Rows are points. To make a cloud, some directions were put in groups of two or more. Within a group, all points are equally far from the middle, so they leave a hole (a ring in 2 directions, a hollow ball in 3). The other directions are filled evenly. Then the cloud was stretched, turned, moved and blurred a little. How many holes are there, and how many directions does each take, smallest first?
(in the rows, 128 means zero)

Cloud:
[[126 174  87]
 [105 164  91]
 [121 134 162]
 [121 122  89]
 [117  92 124]
 [155 148  84]
 [164 163  93]
 [170 155  97]
 [125 104 157]
 [137 160 146]
 [123 106 102]
 [146 107 144]
 [ 91 143 156]
 [117 100 109]
 [112 126 164]
 [111 126  90]
 [ 87 154 103]
 [142 180  95]
 [104 150  89]
 [ 95  94 142]]
Holes: 1 (3)

Cloud, 27 rows:
[[ 95 174 164 113]
 [154  89  67 134]
 [ 83 161 123 133]
 [146 100  68 108]
 [102 126  96  93]
 [145  73  80 126]
 [111 124  69 150]
 [130 146 166 125]
 [115  87 123 119]
 [123 140 145  87]
 [133 106  99  90]
 [ 94 132 135 152]
 [148  95  96 100]
 [133 179 142 123]
 [133  86  81 102]
 [135  75  93 144]
 [111 140  82 151]
 [126 129  82 158]
 [136 162 162 124]
 [ 96 105 110 100]
 [108 136 165 108]
 [ 81 129 137 135]
 [148 153 150 123]
 [135  97 109 155]
 [155 116 110  99]
 [148 166 131 115]
 [153 127 137 105]]
Holes: 1 (4)

Cloud, 47 rows:
[[117 103 114  70 133 113]
 [122 145  90 154 108 139]
 [103  77 139 130 123 153]
 [128 102  95 155 138  59]
 [171 194 137  96 122 151]
 [ 95 134 115 180 106 141]
 [109 135  96 160 180 105]
 [148 168  76 140 144 111]
 [121 151 105 135 126  63]
 [135 162 141 153 115 104]
 [165 200 106 175 110 150]
 [ 81 119 114 156 107 161]
 [140 148 162 113  95 156]
 [ 76 100 134 122 154 101]
 [144 128 131  97 161 153]
 [ 98  99 107 169 116 132]
 [132 126 125 119 101 142]
 [137  95 115 151 132  92]
 [133 165 156 111 130 188]
 [146 124 141 183 161 137]
 [107  68 146 107 115 147]
 [128 167 106 171 118 163]
 [134 117 155  97  95 148]
 [ 97 162  71 135 108 114]
 [155 166 157 149 116 130]
 [127 127 121 174 136 161]
 [141 137 128 159 115 125]
 [148 144 131  97 114 152]
 [117  88 104 146 120 130]
 [171 137 180 119 135 129]
 [168 175 166 106 142 100]
 [124 189  89 141 102 135]
 [144 111 144 142 141 168]
 [162 135 180 119 124 148]
 [118 115 117 182 133 138]
 [ 70  88  76 138 164 110]
 [118 194  81 141 122 103]
 [ 86 174 105 158 138 100]
 [137 139 154  97 172 130]
 [134 111 140 117 184 107]
 [104 165 114 154 113 172]
 [127 148 136 119 152  98]
 [146 100 149 122 139  97]
 [143 125  83 125 141 124]
 [105 131  93  98 127  95]
 [ 87 154  95 163 118 163]
 [152 161 143 108 164 113]]
Holes: 1 (2)
